Rows are points. Before rounding, the points of a table are all equally far from one centre. They may lie mostly on one side of it. Write the centre, to within rounding.
In the rows, 128 means zero.

Points (7 x 2)
[[187 133]
 [ 36 129]
 [186 135]
 [126 169]
 [166 154]
 [186 135]
 [157 159]]
Centre: [113  77]

Points (14 x 8)
[[104 220  54 173 140 130 171 120]
 [ 97 212 101 230  96 135 140 127]
 [114 194  71 197 103 141 168 115]
 [109 202  79 166 141  91 183 135]
 [101 192  85 150 113 138 170  83]
 [130 160  60 168 134 128 178 117]
 [ 90 175  89 170 130 133 167  63]
 [155 162 104 166 127 122 179 122]
 [113 228  92 184 102 140 163 147]
 [108 167  81 192 109 107 177 118]
 [ 97 202  45 171 107 149 143 112]
 [ 99 180  97 169  80  99 151 137]
 [103 230  60 189 112 150 146 131]
 [133 198  87 176 143 135 187 160]]
Centre: [104 180 111 174 155 133 112 128]

Points (17 x 14)
[[ 72  47 149  80 162 205 151 161 101 155 137 169 142 148]
 [120  94 136  94 197 203 136 119  72  97 205 165 132 122]
 [105  58 135  53 109 188 100 119  57 157 219 186  95 144]
 [140  69  69  85 116 158 170 143 120 147 176 208 128 159]
 [101 139 167  51 118 169 110 139  69 128 189 192 174  97]
 [142  80 185 127 129 170 142 102  87 131 200 193 194 123]
 [ 47 134 146  77 110 184  92 148 119 132 210 147 153 135]
 [ 81 107 129 115 118 163 110 106  76 155 232 154 134 166]
 [ 76  92 133  88 103 146 123 123  73 154 185 221 148 168]
 [ 73  83 194 103 119 177 127 114  63 115 169 201 155 172]
 [108  88  93  60  79 179 134 122  63 130 176 155 167 173]
 [ 72  82 135  84 143 161 187 119 103 113 198 205 110 145]
 [ 67  84 150  62 112 172 137 165  90 134 151 171 172 187]
 [113  52 121 119  95 151 115 123  43 123 164 209 159 144]
 [101  75 127  65 105 172 157 146 110 107 184 248 136 121]
 [ 49  97 124  76 100 194 144 111 112 108 219 167 106 111]
 [ 82  78 185  94  80 111 122 129 106 124 166 160 187 185]]
Centre: [134  88 151  87 117 157 108 120 128 121 150 152 114 129]

Points (31 x 24)
[[162  94 184 108 102 182  89 115  56  97  95 138 116  84 181 112 168 168
  127 121 147 136 122 177]
 [125  70 129 131 152 132 101 107   9 134 201 121 105 109 132  93  96 108
  157 129 109 115  69 184]
 [193  94 127 103 144 179 130 174  71 119 176 145  84 114 128 101 155 115
  195 122  87  44  95 208]
 [144 112  95 127 147 193 105 100   7 102 166 111 113 116 125 157 102 126
  193 162  68 101 106 130]
 [102  74 101  60 150 185 108  88  65 142  95 115  89 116 125 125 163 167
  151 171 103 134 168 200]
 [176 113  81  76 148 190 150 155  12 117 118 113  79 137 124 131 137 122
  162 115 141 136 140 186]
 [ 75 104  96 102 164 191 112 131  24 168 175 113  86 109 121 102 161 144
  159 128 138 124  76 174]
 [161  86 105 129 121 214  92 174  64 136 123 126 121 123 128  61 140 174
  177 105 101  96 126 190]
 [158  90  83 123 122 213 152 123  78 165 169 109  81 114 101 127 157 117
  196 124  61  99  62 185]
 [152 150 119 114 155 219 114 127  56 113 156 116  65 108 118 118 175  94
  125 111 151  83  55 198]
 [151  56 131 113 112 147 124 167  32 127  89 150  95 100  93 115 110 151
  138 152 106 123  63 225]
 [170  53 125 133 128 230  87 126  39 136 119 166  68 113 138 106 117 141
  146 166  90  82  85 177]
 [163  99 123 120 148 188 144 125  28 149 178 170  71 153 131 104 138  63
  182 168  89  94 130 167]
 [110  85 111 122 116 209 113 140  38 170 138 166  95 121  64 112 106 142
  181 104  97 105  59 218]
 [164 123 135 151 148 202 141  91  43 116 159 158  79 146 119 107 172 127
  172 172  92  75  49 213]
 [180 103 141 124 160 175 109 120  32 138 175 120  33 202 126 143 177 186
  163 142  84 129 113 152]
 [114  94 119  77 101 154 130 151  63 129 135  78 114  99  99 127 197 132
  193 158  63  92 101 197]
 [178 112  78  91 118 190 153 147  46 128 115  93 149 143 153 115 158 150
  171 138 133 107 119 219]
 [156  95  98 109 124 211  91 165  59 138 146 142  93 104 105  52 141 142
  184 164 122  83 122 197]
 [142 102  86 109 179 170 127 143 104 110 132 106  92  87 131 167 199 126
  154 138  85 127 119 204]
 [153  93  91 131 105 183  76 159  55 159 133 138  85  91 119 133 124 115
  159 163  57 123  51 203]
 [128  68 101  93 127 183  71 136  36 145 147 138  56  93 121  85 156 155
  119 130  78 138  74 156]
 [202  92 128  82 117 220 118  90  70 102 130 105  50 156 101  86 137  88
  173 146  85 134  91 187]
 [144  59  95 105 129 182  82 159  70 114 183 102 103 128 104  97 175 124
  149 153 103  92  46 145]
 [131 117 129 106 144 184 101 171  30 112 165 146 102 119 108 106 180 171
  186 132  85 131  31 166]
 [170  74 125  73 122 175 103 161  52 138 146  77  85  81  83 106 136 146
  144  90  74 101 124 216]
 [144 123  94 115 115 212 115 103  46 116 155 147  65  96 131  99 129 148
  203  97  94 134  61 208]
 [187 100 128 108 129 174 145 108  29 135 131 107 131 110 147  97 134  95
  179 195  74 105 113 209]
 [135 111 125 109 118 244 129 135  65 110 127 119  69 144 118  73 127 173
  191 166  92 125  75 222]
 [185  69 104 145 182 175 102 159  71 111 124 119  85 135 144 100 153 105
  158 172 114 122 124 176]
 [158 114 114 123 167 156 126  85  49 187 161  98 137 106 144 124 125 148
  214 125 125 106  55 208]]
Centre: [144 123 150  95 123 162 115 116  92 138 147 135 104 144 115 137 122 144
 143 136 110 110 105 168]

Points (27 x 24)
[[ 83 144 119 146 128 132 107  16 135 122 170 153 223 122 106  78 165 178
   94 108  58 161 111 133]
 [123 180 132 131 130 175  80  25 111 117 170 197 197 161 108 106 101 164
   66 113  41 168 106 149]
 [119 156 120 173 185 176  95  50  94 133 151 194 194 130 121 133 166 203
  100  94  58 184 110 114]
 [136 123 117 152 116 122 114  53 105  93 168 166 181  96  81  92 126 221
  106 116  20 149 135 127]
 [ 94 131 114 156 114 170 100  66 123  91 134 142 197  80  77 117 127 183
   58 110  45 153 138 136]
 [ 69 122 112 177 116 155  87  29 120 132 170 147 189 105 105  63 124 172
  100 155  24 121  90 156]
 [125 116 113 132 170 131 141  43 130 116 154 178 200 147 125 103 125 162
  115  94  37 173 111 174]
 [104 124 136 183 124 179 127  23 135 147 148 164 193 163  98 105 127 208
   94 110  47 165  97 143]
 [ 72 136 118 110 116 161 122  56 115 101 123 185 191 107 132 107 106 162
   59 111  81 124 141 166]
 [ 96 127 131 139 167 173 112  21 127  95 132 205 194 150  93 100 125 156
   71 121  72 142 138 128]
 [ 89 137 107 114 129 159 115  70 141 125 181 149 213 114 104  76 144 192
   84 127  44 184 106 146]
 [109 153 137 165 110 129  77  48 126 144 164 140 202 103  87  81 142 195
   88 116  38 194 104 117]
 [ 87 144 132 129 124 130 109  25 112 101 208 168 177 139  60 100 105 149
   70 142  61 172  96 132]
 [117 156 145 157 106 186  85  54 111  95 146 123 201 109 119  94 144 158
   81 101  52 152 180 131]
 [106 167 125 157 129 126  97  62 124 127 178 167 211 145  99  82 115 172
  111 102  25 182  97 150]
 [115 142 138 144 138 167 132  52 111 127 151 172 238 103 107  90 122 191
  123  95  48 177 135 157]
 [104 129 129 154  85 158 127  34 104 122 140 151 204  95  93  75 136 177
  102 127  27 160 108 167]
 [118 145  91 147 166 165 123  26 145 116 181 174 194 128 126  86 107 167
  111 112  15 184  95 151]
 [ 86 129 133 156 114 160 135  16 135 106 142 159 212 110 145  90 136 169
  122 117  49 190 119 156]
 [101 143 147 151 130 150  99  53 105 118 177 149 196  90  94  82 129 159
   73  97  30 171 131 169]
 [133 157  93 171 131 142 105  36 115 131 153 130 222 118 157  82 144 188
   80  86  48 161  75 148]
 [122 146 108 200 124 148  95  33 102 117 158 136 225 113 117  86 162 212
  108 137  65 205  91 136]
 [128 153 169 143 112 136 135  51  97 135 153 158 219 142  94 116 111 187
   90 117  26 163 124 138]
 [117 144 137 150 125 154 102  13 139 123 186 183 189 115 116 102 124 158
   92 101  36 206 141 167]
 [109 125 128 148 156 140 111  15  97 120 171 173 224 122  98  93 100 172
   64 127  39 180 109 142]
 [103 170 114 176 155 155 105  11 106 123 159 148 216 111 142 110 150 181
   79 152  38 160 115 191]
 [101 130 129 134 122 172  92  13 111 150 149 182 207 109 117  75 159 181
   86 106  50 163  84 109]]
Centre: [146 139 112 158 128 155 102  62 116 135 170 155 164 109 130 126 117 153
 115 153 105 140 112 129]

Points (29 x 24)
[[123 109 247 116 189 152 144 107 179  93 121 148 106  92 116 196  87 146
   85 179 167 167  94 123]
 [121  79 189 151 197 171 150 141 176  64 110 160  79  67 105 202  79 141
   91 153 190 171  69 106]
 [139  53 207 173 184 130 133 171 161  90 139 158  84  57 137 138  63 141
   99 138 164 147  79 108]
 [120  54 219 136 198 127 153 173 151 111 110 118 110 114 118 226 119 133
   85 143 159 173  86 125]
 [155  63 226 132 177 163 169 169 163  98 108 146 108  82 118 195  97 155
   85 189 158 164 118 109]
 [108  37 203 111 199 168 150 151 142  60 122 144  86  69 112 187  96 129
  116 149 172 203  82 102]
 [125  87 191 140 198 135 185 170 173 120 132 164  89  98 134 171  95 136
  122 182 185 128  71  95]
 [157  95 220 137 167 163 148 172 187  71 102 158 125  84 139 177  78 150
   78 171 176 150  82 109]
 [134  60 190 147 171 152 134 172 179  89 144 113 110  80 137 200  62 156
  127 132 183 129  92 113]
 [108 116 235 104 178 197 135 146 145 104 117 120 110  78  90 223 119 141
   90 146 148 133  84  94]
 [105  57 209 123 194 143 181 153 166  81 119 120 126  66 113 194 117 127
  113 162 167 166  61 139]
 [131 100 206 158 216 127 159 148 147  95 117 152  99  69 115 206 107 161
   88 167 134 138  52 120]
 [104  85 218 186 188 179 145 143 169  69 102 184 109  94 128 193 140 165
   99 156 160 141  79 119]
 [145  91 197 150 206 145 165 175 138  68 116 172  71  73  99 203 111 160
   64 161 171 142  68 116]
 [183  44 210 140 209 160 172 140 163  50 123 165 114  95 111 146 120 136
  107 163 172 157  91 114]
 [150  82 205 122 207 154 135 161 165  79 109 134 150  91 109 211  75 136
  106 149 188 158 112  98]
 [166  98 215 116 195 139 150 159 147  80 117 129 154 107  71 186  82 154
  105 165 215 156  59 124]
 [126 112 196 150 206 158 121 170 184  99  80 162  97 106  98 185 113 168
   72 110 167 147  72 100]
 [ 95  60 212 147 197 171 145 166 165 114 127 164 115  69 122 211  96 137
  106 134 168 179  86 140]
 [140 112 220 126 168 151 175 174 163  94 134 163 109  93 136 180  91 148
   68 208 166 163  90  82]
 [115  62 218 171 180 167 120 172 163 126 140 129 112  63 110 199  99 153
  101 129 154 149  79  87]
 [148  97 200 131 196 148 167 181 180  82 115 169 124 110 116 190  37 141
  110 144 180 167  97 119]
 [139  70 205 150 214 145 166 184 159  88 100 155 101  78  97 200 108 144
   90 157 169 152  77  99]
 [157  65 191 150 194 119 143 180 117  73 129 151 115 114 129 182 115 167
   45 181 198 136  84 116]
 [125 106 224 144 220 157 158 179 160  56 103 143 113  84 121 152  74 143
   91 136 164 158  60  97]
 [107  51 222 123 207 150 151 170 140  76 113 152  94 108 127 203  85 136
   98 151 154 120  80 135]
 [141  73 231 113 185 114 175 160 160  49 143 147 100 106 113 180  96 123
  104 183 180 159  67 116]
 [147  72 187 137 206 127 157 143 164  70  91 155 113  82  76 173  67 187
   75 156 156 179  72 121]
 [121  85 217 141 214 160 163 185 177  73 113 126 104  85 107 185 103 152
  103 143 172 152 112  92]]
Centre: [128 105 171 138 136 150 154 130 108  91 134 149 116 117 104 152 110 141
 103 122 156 160  95 116]

Points (30 x 24)
[[138 108  65 165  66 167 122 177 188 202 127 185 122  68 195  92 190  68
  164  78  81 153 132  73]
 [131 123 101 120  95 136 121 204 127 181 109 129  91  71 175  97 149  40
  185 126  93 161  78  95]
 [107  88  97  99 118 203 155 213 134 187 140 178 135 109 111 113 147  96
  196 152  86 179 123 144]
 [ 84 110 106 101  92 181  71 171 127 191 155 175  64  76 124  99 186 100
  213 140  94 169 163 137]
 [ 73 107 121 164  70 172 142 205 143 148 115 129 115  82 163 181 209  66
  173 127 129 157 109 114]
 [ 61  93 116 130  61 153 119 221 179 167 134 197  54 101 121 111 168  73
  213 124  89 160 133  84]
 [126 111 111  82 110 117 149 247 149 207 157 185 132  94 128 140 133  73
  206 161 107 147 124  29]
 [ 78  86 113 105  46 209 132 178 133 181 147 189 115  62 132 112 140  84
  205 134  81 153 126 124]
 [116  74  68 111  75 131 175 167 148 186 112 193  64  93 131 138 131  58
  219 128  61 172 122  68]
 [ 87 117 102 104  53 182 147 181 143 203 133 121 140  89 132  81 173 108
  201  99 124 119  97  90]
 [107 118 118 117  83 178 158 210 113 171 115 217  75 115 158 110 193  83
  213 120  98 156  83  93]
 [115  99 118 125  87 148 120 180 172 175 155 193  70  93 130  49 171  18
  196 156  81 142 106 114]
 [103 118  71  92  66 171 168 185 137 181 123 158  92  93 143 119 176  83
  181 101  44 117 171  82]
 [112  80 108  83  70 171 101 168  94 191 136 158 111  80 146  84 149 122
  196 148 102 126  98  94]
 [119 111 125 115  66 164 177 220 173 180 175 203  65 119 128 109 205  92
  204 132  97 149  99  76]
 [ 92 158  94 111  90 163 136 169 131 181 132 191  62  92 181  71  93 106
  192 160 132 126  81 108]
 [124 134 123  92  40 160 173 190 186 173 129 193 114  50 167  85 187  77
  197 130  86 177 114 102]
 [122 104  75  77  84 157 187 174 152 241 115 168 115  97 108 117 186 147
  183 144 121 150 142  64]
 [ 82 114  91 135  57 170 132 180 128 154 127 134 102  88 114 122 156  67
  162 160  99 190  72  81]
 [134  84 100  97 101 160 112 181 149 180 103 194  95  69 119 101 167  99
  215 113  55  88 123  40]
 [110  82 134  96  59 189 146 206 143 187 114 148  87  97 117 107 166  94
  192 129  95 147 124  78]
 [148 103 127 117 103 161 148 172 112 179 120 249  79  81 190 105 161  34
  205 145  87 169 117  97]
 [ 94 115  59  95  65 156 117 171 136 183 119 134  67 112 174 118 171 100
  150 157 165 161 129 107]
 [ 55 100 100  63 111 143 128 188 182 172 162 168  63 110 133 109 146  84
  170  98  98 157 105  95]
 [136 103  82 102 128 165 103 189 131 193 144 163  54 130 138 129 158 111
  165 146  48 139 154  85]
 [113  93 113 148  82 180 157 189 150 171  81 145  77  91 130  94 172 101
  193 106  78 115  89  77]
 [103  91 119  86 112 180 105 148 114 166 180 189 128 108 175 105 107  64
  192 137  93 138  84  63]
 [111  82  84 119  86 198 156 212 144 183 112 186 106  65 134 104 154  82
  207 122  70 160 113 128]
 [110  89  81  68  90 182 138 190 133 193 123 174  99  82 171  78 148  95
  193 149  87 124 128  88]
 [ 89 122 106 118  85 102 111 178 101 182 117 138  95 109 157  67 180  67
  166 123  68 154 100  93]]
Centre: [124 133 107 152 116 118 139 142 155 157 150 192 125  85 129 130 156  98
 185 129 133 135 146  98]

Points (28 x 24)
[[ 40 145 126 158 155 137  97  84 107 111 101 159 164  97 127 157 139 150
  119  28 169  76 174 103]
 [ 91 144 111 162 104 178  85  74  72  77 144 146  97  75 113 176  89 136
  106  59 217  93 195  57]
 [ 74 136 127 149 104 157  81  79  84 124 148 147  84  71 101 149  63  90
  122  67 195  76 198  71]
 [ 83 155 106 169 110 112 129  97  99 114 123 144 125 103 104 172  81 176
  133  72 181  82 136   7]
 [ 98 125  83 177 140 105 113  96  54  82 139 136 123  94 104 154 117 114
  149 125 168  69 172  58]
 [ 60 151 120 138 138  90 100  71 106 147 132 141 131  90 114 183  69 133
  113  76 166  89 204  86]
 [ 78 144 145 135 129 143  79  99  47 136 151 136  91 102  94 169  65 136
  136 109 180  59 162  64]
 [108 143 129 178 115  99  94  42  61  80 165 103  89  93 100 146  75 169
  116  80 164 120 142  49]
 [ 93 150 114 182  84 164  88  73  65 113 118 141  98 103  79 170 103 127
   74 101 175  98 127  73]
 [ 79 132 126 146  74 128  63 111  84 143 106 129 105  70 109 200  84 121
  129  57 175  96 153  31]
 [120 161 142 178 121 144 103  56  45  69 135 176 110  57 120 129 117 104
  129  84 212  56 164  70]
 [ 49 142 120 127 147 123  88  57  89 120 107 168 103  81 126 174  93 144
  107 103 158  89 182  50]
 [107 185 105 160 163 111  96 101  78 153 112 193  75 103 136 153  80  93
  129  96 175 131 174  59]
 [ 86 138 131 188  98 120 116  93 110  73 136 141 101 102  61 153 105 121
  108  78 200  78 210  94]
 [ 88 129  98 201 112 141  98  56  69  94 107 118 112 123  77 155 106 114
  109  89 178  82 137  92]
 [ 87 183 154 158 111 148  83  94  89  99 135 114 122  82 141 179  53 114
  105  57 204  80 179  62]
 [ 78 197 123 132 143 157  82  77  95 121  79 118 141  92 109 178 114 145
   95  32 173  79 136 117]
 [ 78  95 145 156  99  97  81  89  91 116 130 127  81 109  96 185  77 133
  113  99 174  56 152  90]
 [ 79 143 111 144  59 130  53 103 105 124 121 141 116  94 125 171 104 129
  117  30 220 103 176  43]
 [ 93 160 145 169 116 130  63  56  42 156 138 162 118  42 116 166 103 138
  145  92 134 112 186  77]
 [ 89 139 120 137 135 131  87 105  49 131 136 164  87  79 112 171  75 129
   87 124 154 104 132 120]
 [ 78 120 104 198 103 147  87  71  90  98 137 138  97  87 113 151 102 109
   86 107 198 101 178  72]
 [103 132 141 153 167 110 117  85  85 150 110 138 123  64 135 184  64 102
   89  56 194  78 189  73]
 [ 76 117 136 143  83 121 101  88  57 151 130 166  99 122  93 164 104 100
   75  80 153  90 147  84]
 [112 126 102 140 161 158  53  82  51 126 150 157 135 130 123 160  77 157
  127  82 215 125 157  42]
 [ 64 121 138 131  93 113  77  91  70  87 158 143  74 130  94 173 105 148
  117 111 161  90 164  62]
 [103 163 121 179 150 142  61 126  42 114 104 127 143 127 120 168 139 173
  142  63 147  51 178  78]
 [ 82 159 126 195 135 124  78  58  64  92 122 116 112  69  76 177 134 140
  107  67 184  74 180  83]]
Centre: [147 139 142 137 127 133  95  95 108 114 125 144 113  97 121 141 124 136
 136  64 161 108 155  83]

Points (27 x 24)
[[109 165  73 142 154  77  82 138 173  81 140  88 156  68 114 130 110  56
  152 131 150 118 200 123]
 [112 186  77  87  67  71 110 188  82  88 124 109 153  77  56 135 125  45
  135 111 123 100 165 142]
 [153 172  89 109  77 102 105 248 128 157 132 137 183 120  91 167 173  48
  136 176 109 138 163 150]
 [129 189  79 131  83 120 142 171 202 116 140 127 221  88 146 110 141  76
  189 116 105 114 178 113]
 [ 92 199  91  95  91  56 125 143 171 128 135 116 205  75  30 168 148  70
  158 105 130  96 154 117]
 [140 181  41  57  84 100 109 172 149 120 155 110 212  92 108 172 107  39
  155 133 150 120 147 134]
 [122 169  43  63 107  69 163 163 168 136 144 109 196 133  93 122  81 121
  124  68  93 132 138 181]
 [107 170  34 139  69  68 114 180 106  99 132 126 190 161  72 151 143 129
  198 129 158 142 157 184]
 [ 92 205  78 121  93  81 106 139 124  72 130 139 219  73 111 177  82  85
  114 155  95  85 183 113]
 [150 207 102  88  80  59 146 149  99  97 154 119 194  99  51 158 158 105
  203 145  82 106 173 129]
 [ 87 148  74  68  87  89  82 172 151 134 137 148 194  80  52 161  78  50
  109 121  80 148 135 167]
 [102 199  99 109  82 100  95 113 170 146 109 127 190  92  56 101 116  65
  166 139  84 173 165 136]
 [106 187  68  83  91  92 130 165 181 139 163 119 215 103  76 161 154  55
  120 121 124 170 140 127]
 [117 150  56  38  53  77 133 225 156 117 149 118 140  68  73 136 138  92
  166 181 100 112 160 110]
 [ 96 190  66  86  61  67 112 198 152 130 164 163 166 141 110 141 129  93
  142  91  68  90 126 156]
 [101 165  62  82  52  93 130 125 151 124 131 118 210  85  60 155 174  69
  146 156 136  87 196 160]
 [132 148  92 126  54  50 117 227 129 123 149  98 192  85  42 163 149  64
  151 178  65 134 180 131]
 [130 216  73 119  58  92 131 144 147 168 111 120 199 112  95  94 131  94
  148 143 151 175 176 130]
 [102 175  92 100  81 108  85 147 144 145 125 128 219  98 112 160 100  77
  173 148  70 193 187 130]
 [138 155  57  36  95 111 157 210 160 139 165 125 187 106  47 139 129  90
  185 134 105  91 201 129]
 [104 169  56 120  20  96 112 167 134 121 171 120 225 100  58 146 103  69
  151 147  86  65 165 154]
 [110 196  85  65 141  85 115 187 149  98 163  67 172 124  64 159  84 127
  160 142 144 138 146  60]
 [107 185  87  85  53  55 125 188 172 138 141  99 178  73 102 155 147  86
  198 127 125 182 144 143]
 [ 90 159  91  76  52  92 149 152 158  93 155 109 184  93  40 151 104  26
  170 125  97 126 185 159]
 [131 206  97 116  60  68 130 173 157 127 169  94 172 107  42 147 186  73
  160 110 116  86 135 165]
 [122 168  73 116  74  97 122 203 139 120 159 135 204  52 102 121 141  47
  155 134  85 126 210 159]
 [113 182 106  69 105  89 104 134 116 117 185  91 208 136  43 144 124  81
  171 132  75 128 161 195]]
Centre: [129 133 116 123 102  99 132 170 151 119 129 121 167 113  89 143 101 121
 146 155 123 110 144 147]

Points (30 x 24)
[[175 160 110 106 135 209 163  78 117 233 122  63 168 131 143 128  91 122
  161 131 169  92 152  50]
 [149  94 142 124 148 217 168 129 124 170 114  81 147  97 154 180 121 130
  123 120 179  73 152  73]
 [125 162 150 153 139 204 141 147 119 216 133  95 161 154 156 128  98 112
   94 147 161 103 149  70]
 [130 145 125 117 160 232 153 123  94 210 101  97 178 123 135 173 151 142
  127 135 173  62 123  89]
 [112 141 116 142 143 202 124  69 121 197 159  59 122 123 144 174 135 108
  102 121 128  56 148  56]
 [171 143 157 157 148 154 159  74  78 197 119  58 162 110 153 172 104 132
   99  76 118  85 144  66]
 [166 146 105 100 133 166 146  90 118 213 118  91 151 105 168 207 130 109
  112 130 153  66 191 116]
 [160 109 132 137 186 210 153 126  69 207 162  71 145 115 126 133  94 134
   95 102 156  95 145  99]
 [148 142 148  82 157 206 140 102 103 206 160  28 177 143 103 161 161 116
  119 132 160  87 149 121]
 [117 129 159  87 161 178 124 135 139 235 101  70 137 123 149 148 116 128
  146 155 122  94 193 102]
 [182 137 133  83 120 197 127 124 120 173 149  62 128 144 112 137 103 134
  125 170 195  83 163 100]
 [158 145 131 118 150 189 129 151 107 222 121  75 184 124 169 159 122 130
  106 114 156  79 133  98]
 [170 156 127 124 143 189 139  87  95 249 145  73 190 112 163 135 100  94
  120 103 184 100 163  95]
 [184 116 142 109 148 205 163  97  75 200 134  76 140  85 148 153 105 115
  115 109 190 113 150  63]
 [158 121 117 131 198 189 149  78 104 204  94  41 169  95 151 109 126 107
   93 146 156  93 170  87]
 [170 123 139 137 138 168 139  89  61 231 128  49 147 123 131 153 111 112
  146 140 153  94 160  81]
 [163 126 161 129 118 214 150  97 120 198 130  30 133 106 167 159 123 133
  118 164 176  83 167  94]
 [ 99  98 140  93 110 215 140  99  98 204 103  48 136  87 157 123  62 129
   96 112 157  74 141 144]
 [167 129 162 115 150 169 168 111  98 188 107  74 113 132 167 175 101  80
   94 141 155  87 176 125]
 [161 122  91 113 166 204 162 113 112 177 101  62 163 131 170 122 144 135
  126 139 122  78 153  74]
 [115 123 123 118 119 164 121 124 118 179 108  51 144  70 199 124 107 127
   81 123 131 100 164 123]
 [163 138  93 127 141 180 128 111  89 248  86  75 158  91 124 131  97 118
  122  94 185  85 125  80]
 [157 108 147 124 160 139 140  76 111 220 128  83 180 120 178 130 105 107
  109 129 149 100 132  73]
 [179 118 158 132 176 173 161  85  96 205 141  82 150  76 150 137 115 119
  119 126 197  91 148  67]
 [139 106 149 130  91 173 149  87 109 197 131  78 186 116 122 156 106 107
  104 169 152 107 151  52]
 [164 124 136 114 139 212 125 147 140 206 113  39 134 124 167 159 134 118
  126 141 140 116 177 107]
 [121 126 116 137 160 184 109  90  89 216 168  81 153 117 139 160 164 131
  103 124 151 109 179  69]
 [152 117 112 112 138 196 121  89  92 208  96  78 167 140 161 173  97 138
  131 171 179 100 150 103]
 [147 113 131 105 166 175 131 119 104 225  96  66 165 148 121 145 111  81
   92 124 172  95 125  88]
 [141 143  84 111 132 179 112  88  67 200 140  50 193  96 127 122 117 115
  153  99 166  78 171 102]]
Centre: [135 157 139 124 132 190 146  72 135 179 112  98 141 108 106 128 115 135
 119 107 139 112 152 127]

Points (30 x 24)
[[124 147 138 120 156 150  98 108 168 135 119 133 221 170  88 152 184 179
  170 150  79 101 127  73]
 [139 128 109 184 121 124  99  97 175 152 101 112 215 159 105 135 188 196
  123 156 148 129 108  64]
 [143 104 102 160 145 124 109  96 170 104 113 106 245 152  93 164 181 171
  160 167 103 162 122  61]
 [129 115 133 139 153 122  92 110 160 121  66 121 209 128 104 137 192 169
  173 160 121 171 124  85]
 [157 126 144 148 147 105 127 126 181 152 109 130 183 212 115 151 179 115
  105 176 100 102  90  94]
 [149 125  96 183 148 172  84 102 194 143  70 125 223 144 118 155 159 169
  139 135 123 101 105 102]
 [139 148 114 158 172 136  82  95 150 132 122 145 202 130  76 160 108 202
  156 189 117 162  92  79]
 [107  90 109 170 101 105 152 121 164 184 131 140 210 117  90 150 160 147
  144 123 140 152 140  67]
 [142 137 128 201 131  96  74  96 155 107 103 124 224 178  83 158 168 163
  138 169 137 137  86  80]
 [144 147 115 148 124 121 126 103 151 145  70 137 210 164 100 149 189 163
  123 159 135 153  81  89]
 [143 155 135 159 140 124 107  95 143 137 104 154 207 153 116 136 215 170
  118 174 147 155 144  54]
 [120 116  84 153 137 127 118 132 165 122  81 170 180 174  93 166 177 151
  180 160  60 143 120  67]
 [154 134 106 148 129 128 102  87 185 122  84 144 210 120  96 135 196 158
  174 162 102 135 149  80]
 [112 125  93 155 150 107  93  88 154 172  76 159 190 153 118 147 184 130
  162 180 128 144 113  75]
 [116 140  92 151 126  84 128 115 174 123 117 126 180 141  99 163 198 180
  173 164  94 118 103  70]
 [ 92 150  80 151 133 105  98 120 150 154 103 125 235 140 109 153 170 158
  138 140 127 104 103  59]
 [124 111 119 146 113 163  97  82 205 139 118 106 249 163  92 136 154 154
  161 146 128 144 117  87]
 [145 113 122 140 173 131  84  85 150 126  59 116 225 180 111 137 152 151
  172 148 108 100 136  81]
 [148 165 148 154  91 131 123 128 158 129 133 124 224 167 107 142 184 168
  148 144 103 185 160  73]
 [161 114  91 157 143 125 122  80 140 122 112 155 211 152  63 171 166 182
  135 185  94 164 142  63]
 [136 122 117 192 127 113 106  90 188 160 108 116 180 184 110 147 193 112
  164 172 103 123 120  74]
 [123 127 139 174 129 112  82 100 169 141  63 150 212 139 123 157 186 142
  152 155 131 142 117  46]
 [163 115 106 142 152 115  81 111 162 157 132 116 201 168  99 105 184 167
  126 139  96 145  74 108]
 [127 122 155 164 191 168  82  96 183 158 113 131 225 188  86 172 153 135
  142 130 114 152 130  68]
 [146 125 150 167 130 109 101  96 132 139  87 124 238 178 102 160 176 131
  134 155 121 121  99  62]
 [117 123 148 144 147 139 116  94 148 100 100  68 233 129  94 163 153 146
  136 145 118 123 118  54]
 [144 172 117 154 132 130 139 116 159 137  96 127 223 138  81 182 169 133
  166 172 151 149 138 105]
 [129  87 114 170 142 130 142 102 175 142  87 141 223 191  83 156 179 151
  180 160 135 125 146  75]
 [112 145 103 176 160 144 120 121 167 137 102 119 240 166 110 134 182 135
  164 148  68 149 133  81]
 [121 143 135 164 154 142  93 136 157 132 119 127 213 120  55 131 186 168
  160 130 101 141 116  80]]
Centre: [124 116 120 155 142 127 108 116 157 108 138 148 172 157 130 153 127 148
 124 138 124 134 143 105]
